Each row of a before or after table is a point. One or more steps were done to the points. Then noise was added and the rows were shuffled. The steps act on columns, c1 being the first. Name the steps. A step turns or swaps two columns, mirrors them in a line or flattens them onto one, adds a multiple of one to another, or multiplies or shifts one. Angles are multiples of 10 degrees, from the lower column toward the higher: turns from -170 to 170, lines from 10 to 170 but not 90. Use the fewest steps. Two steps may share a column if one is a turn and the other turns, adds or multiplies; they go together, in the order done. Otherwise the lowest column goes first.

Before (12 x 3)
[[  5   1  13]
 [  2   8   0]
 [  0 -16   1]
 [  5  -6  -1]
 [ -2  11  -1]
 [-23 -11 -15]
 [ -9 -22 -12]
 [  6  11   6]
 [-12 -15 -21]
 [-23  -8  15]
 [  7   8  18]
 [ 15   0   5]]
After (12 x 3)
[[ 12  -5  -6]
 [-49  -9  34]
 [ 22   8  10]
 [  5   8  -2]
 [ 16   1   8]
 [ 16  11   1]
 [-25 -22  -3]
 [ -5  11   1]
 [-59 -12   5]
 [  0 -16   1]
 [-35 -15 -10]
 [ 37   0  -8]]
Steps: multiply c1 by 2.5; turn c1 and c3 by -20 degrees

Before (11 x 9)
[[ 12  -3  24  17  -7  -5 -14   8   5]
 [  9  19  11  -7   8  -3   5  15  12]
 [ -6   0  -1  23  -2  -3  -7 -22  -8]
 [-27  -2  -7 -25   7 -21  12  48  -1]
 [  4  -5  -6  36  15   4  10 -33   4]
 [ -2   2 -19  -2 -13  -1 -19 -50   3]
 [ 19   1  -6  -9 -24  16  -5  21   2]
 [ 26  -1  32 -16 -26   7   3   0 -19]
 [ -7  20  43   2 -16  27  -1   5 -14]
 [ -3 -16   7  19   2  19  -2 -43  25]
 [ -1 -13 -19  -5  27   8 -17  -8   5]]
After (11 x 9)
[[-20   0  13 -26  -9 -23  13 -45 -11]
 [ -1   2  11  -5  11  -1 -21  53   0]
 [  5  -5   0  39   4   4  19  32   5]
 [  3 -10  20   5  63   9  12  10   3]
 [ 10  19  -7 -22   4  -3   9 -16   4]
 [ 11   2 -33 -17 -38   5 -18  -5   7]
 [ 12  -3 -20  18  12  -5 -15 -12   8]
 [ 14   0   9  -9 -22  16 -22 -20   7]
 [  8 -15 -14  29   5  17   2  38   7]
 [-11  20 -44 -12 -20  28 -15 -14  -6]
 [ -8   1  -1  23   9  -5  -6  23  -3]]
Steps: flatten c1 and c9 onto the line at 30 degrees; add -0.7 times c2 to c4; turn c3 and c8 by -170 degrees; turn c5 and c7 by 50 degrees; multiply c5 by 2

Before (14 x 18)
[[ 26   9 -19 -17   6 -17   2   2 -20  23 -15   5  24 -16   7  -3  21 -28]
 [ 21  -2  -3  13  10  -9 -13 -10 -17 -28  -3  -7  21  -3  13  17  17 -42]
 [  3  32  21  16 -27  -6   0 -11  46  19 -25  22 -46  14 -30   1 -18 -17]
 [ 26 -11 -23 -11 -12  20  14   2 -22 -25  -1   7  11 -10 -19 -21  25 -43]
 [ 25   7  17 -14   8 -18 -16   7 -15  10  10 -22 -11   4 -28   2   4  -1]
 [  0  60  22  12  -4  17  13   7  24  11 -27  39 -42   0 -50  30 -26  19]
 [ 17 -14  11   7  34   4  12   7  -1  24   1  -3  -5  20  -8   5  30  -4]
 [ 12 -18 -39 -17   0   3  -9  11  -4 -16  15   5  -2 -28  14   3  33 -13]
 [ 19 -12   6 -37  23  17   1 -11   0 -13   5  -3  22 -17  18 -19  12 -11]
 [  3  28  18   6  12  -3  19  19  -5   4  -6 -31 -15   1   9 -11  17  -6]
 [ -3  -9 -20  -1  16 -10 -15 -17 -31 -23  -1  20  12 -23   0 -34  33 -27]
 [  1  -1 -27 -10  37  10  -2   6   2  -8  17  -5   8 -22  -8 -18   1 -53]
 [ -8  15  37  19 -18   4  22  -7   2  26 -14  18 -47 -17 -28  23 -28 -15]
 [-16  21   4 -14   3  -4  10 -19 -12  23   4 -28  -1  35  -6  19   6   3]]
After (14 x 18)
[[  2   2 -27   3  36  25  -2   6   2  -6 -10  14   8  26  -7 -19  -8 -52]
 [ 21  16  -3  -9  11  -3 -13 -10 -16 -28  11 -11  20   1  12  18 -16 -43]
 [ 18  18  10  10  35   2  11   7  -1 -14  10  -4  -6 -14  -9   4  37  -2]
 [ -2  24 -18 -13  17 -10 -14 -16 -28 -40  -6  17  10  18   1 -34  -4 -27]
 [ 14  15 -39  -1   0  21  -9  10  -2 -36 -18  24  -1  30  13   0   0 -13]
 [ 27  32 -20 -14   5  -4   2   3 -20  -6 -23   0  23   3   7  -3  32 -26]
 [ -9 -13  37 -29 -19 -28  21  -7   2  40  10   0 -46   5 -27  24   8 -16]
 [  2  44  17  -5  10   8  20  20  -5 -14   4 -33 -16  -5   9 -11  12  -6]
 [  3  12  20 -14 -27 -31   1 -11  46  26  13   4 -47 -28 -30   0   9 -18]
 [ 26  14 -22  -3 -13  22  13   1 -23 -34 -12  28  11   7 -19 -21  -9 -43]
 [  2  35  23 -24  -4 -25  13   7  24  28   5  31 -42 -17 -48  29  -3  19]
 [ 19  -1   5   5  22  12   1 -11   1 -17 -38   5  23  17  17 -19  -5 -11]
 [-15  27   4  29   1  12  10 -19 -13   6  -2 -24  -1 -23  -3  19  23   3]
 [ 26  10  18  14   8  -7 -17   7 -15   1 -10 -35 -11   4 -27   2  10  -1]]
Steps: add 1 times c17 to c2; turn c10 and c17 by 60 degrees; add -0.7 times c3 to c6; turn c6 and c12 by 40 degrees; turn c11 and c14 by 140 degrees; turn c4 and c11 by 110 degrees

Before (9 x 48)
[[-43 -23  -2 -57 -38  13   0   0  15  -5   3  31 -16 -16   8 -21  13 -21
   11 -21 -27   4  20  21 -20 -49  30  -7  17   1  12  18 -14   7  15  27
   -1  10  16   1  23  -6 -13 -16  24  -5   1  32]
 [ 11   9  50  10  10 -13   0  -9  -1 -10 -12  -7   6   5  -3  -7  12   4
   14 -17  -1  17 -20   6  24  -8   8  30  -6 -32   2 -13 -32 -28   5 -16
   42  -9 -21 -20  18   0   4  -1 -19  10   5 -14]
 [ 11  24  40   4   4   0 -11  -3 -15 -13 -14  -1  -3   5  25 -22  19  -6
   17  -8  -3   1 -30  -7  35   1  33  27  -2 -10  15   0 -11  -2 -17  10
    9 -19 -10   6 -23  -9 -16 -10 -18   1  -2 -14]
 [-33   5  12 -18 -30  26  15  16  27 -11  -7  60 -11  -8   0 -24  16  -3
  -19 -17  -5   0  38  24 -20 -41  28  -3   7  -6   2  -4   0 -11  18  11
  -27  -8 -10  22  40 -58 -39 -20  21 -16  12  24]
 [  0   6 -12   6   7 -24 -36  -4  24  33  -3 -33  -2  31 -24   6  12  21
  -18 -11  23 -38 -24 -47 -19  25  26  18  10  -1 -20  38 -23  19  -7   2
  -43  22 -34 -46   5  -7  23   4 -16   8 -32  52]
 [  1 -14  -1  -2   3 -14 -21  10  10  50 -21  -9  23  -3 -12  11   1  36
  -22  -3   1 -27 -13 -24 -43  17  -7   6  15  -2  -5  46  -4  11 -15   2
  -51  26 -27 -28   1 -10  44   2  -5 -18 -18  29]
 [-25  -6 -15  25 -21  -1 -50  -2   8  46   7   2  15   6 -13  10 -10  14
   -5 -15  10 -42 -18 -43 -38  38   6 -14   1  -7 -26  42  -8  27  -3  10
  -34  28  -9 -46   8 -31  40  -7 -30   4 -12  41]
 [ 31   5  24   7   8   1  13 -25 -27 -11  -7 -18   6  25  -9 -14  12   0
   23 -20  -3 -12  -7   6  26   7  35  47   9 -18   5 -16  -8   8 -18 -20
   44   4   3  13  -1  10 -20  28 -18  17 -14  17]
 [  5  20  38  19  21  -4  -6  -9 -23 -14 -24 -12  -7   6   6 -24   1   8
    2 -21   0 -20 -29  14  35   6  14  20   1  25 -14 -21 -30   2   1   0
   45 -16 -14 -11  -2 -15   2  -2  -5  -2  -4 -11]]
After (9 x 48)
[[ 56  -6 -15  26 -20  40  -8   0  -6  48   6   2  15   5 -12  10  -9  15
   12 -15  10 -42 -17 -41 -36  38   5 -15   1  -9 -27  40 -10  26  -2   8
  -35  28  -9 -47  10 -28  40  11 -29   4 -11   6]
 [  3  23  39   4   3 -14  17  -2  18 -11 -15   1  -1   5  25 -23  19  -6
   20  -9  -3   2 -29  -5  36   3  31  28  -3 -10  14  -1 -12  -3 -19   8
   12 -20 -10   6 -24   1 -16   7 -16   1   1  -3]
 [ 19 -15  -1  -2   3  32   8   9 -10  52 -21  -9  24   0 -10  12   1  37
  -12  -2   0 -28 -14 -25 -44  17  -7   5  15  -3  -5  46  -6  12 -12   0
  -51  26 -26 -29   1 -18  43   2  -6 -19 -18  -8]
 [ -6  10  51  12  12 -12  12 -10   2 -10 -12  -6   5   3  -4  -7  11   4
   11 -18  -1  15 -20   8  25  -8   8  30  -9 -31   3 -12 -32 -27   4 -14
   42  -9 -22 -20  19   7   4   0 -20  10   5 -14]
 [ 14 -23  -1 -57 -39  28 -41   1 -10  -4   3  31 -17 -17   9 -21  15 -22
   11 -21 -27   4  19  22 -19 -49  29  -8  18   2  12  17 -13   8  14  27
    0   8  16   3  23   1 -12  28  25  -4   1  18]
 [ -3   6  13 -18 -31  18 -38  16 -18  -9  -6  61 -11  -6  -1 -25  17  -4
   12 -17  -7  -1  37  25 -19 -40  28  -3   7  -6   1  -3  -1 -11  20  12
  -26  -8 -12  20  39 -59 -40  36  22 -15  12  28]
 [  2  18  37  19  21 -11   7 -10  22 -15 -24 -11 -10   6   3 -25   1   7
   10 -22   1 -20 -29  14  33   5  14  21   2  25 -13 -21 -30   1   0   0
   45 -17 -13  -9   1 -12   1  -8  -5  -2  -3  -7]
 [-22   4  25   8   7  17  24 -26  15 -11  -6 -19   5  27 -11 -13  11   0
   14 -20  -2 -10  -7   7  25   5  35  48   6 -18   5 -15  -8   7 -18 -18
   44   4   4  14   1  22 -19 -47 -17  17 -17   4]
 [ 34   6 -11   6   6  56  13  -1 -23  30  -3 -33   0  29 -25   7  12  20
  -11 -10  24 -39 -24 -48 -21  25  26  19   6  -3 -22  37 -24  19  -7   2
  -45  23 -32 -46   4 -14  25   6 -16   7 -32 -14]]
Steps: turn c1 and c7 by 110 degrees; mirror c6 and c48 in the line at 50 degrees; turn c9 and c44 by 160 degrees; multiply c44 by 1.3; turn c19 and c42 by 30 degrees
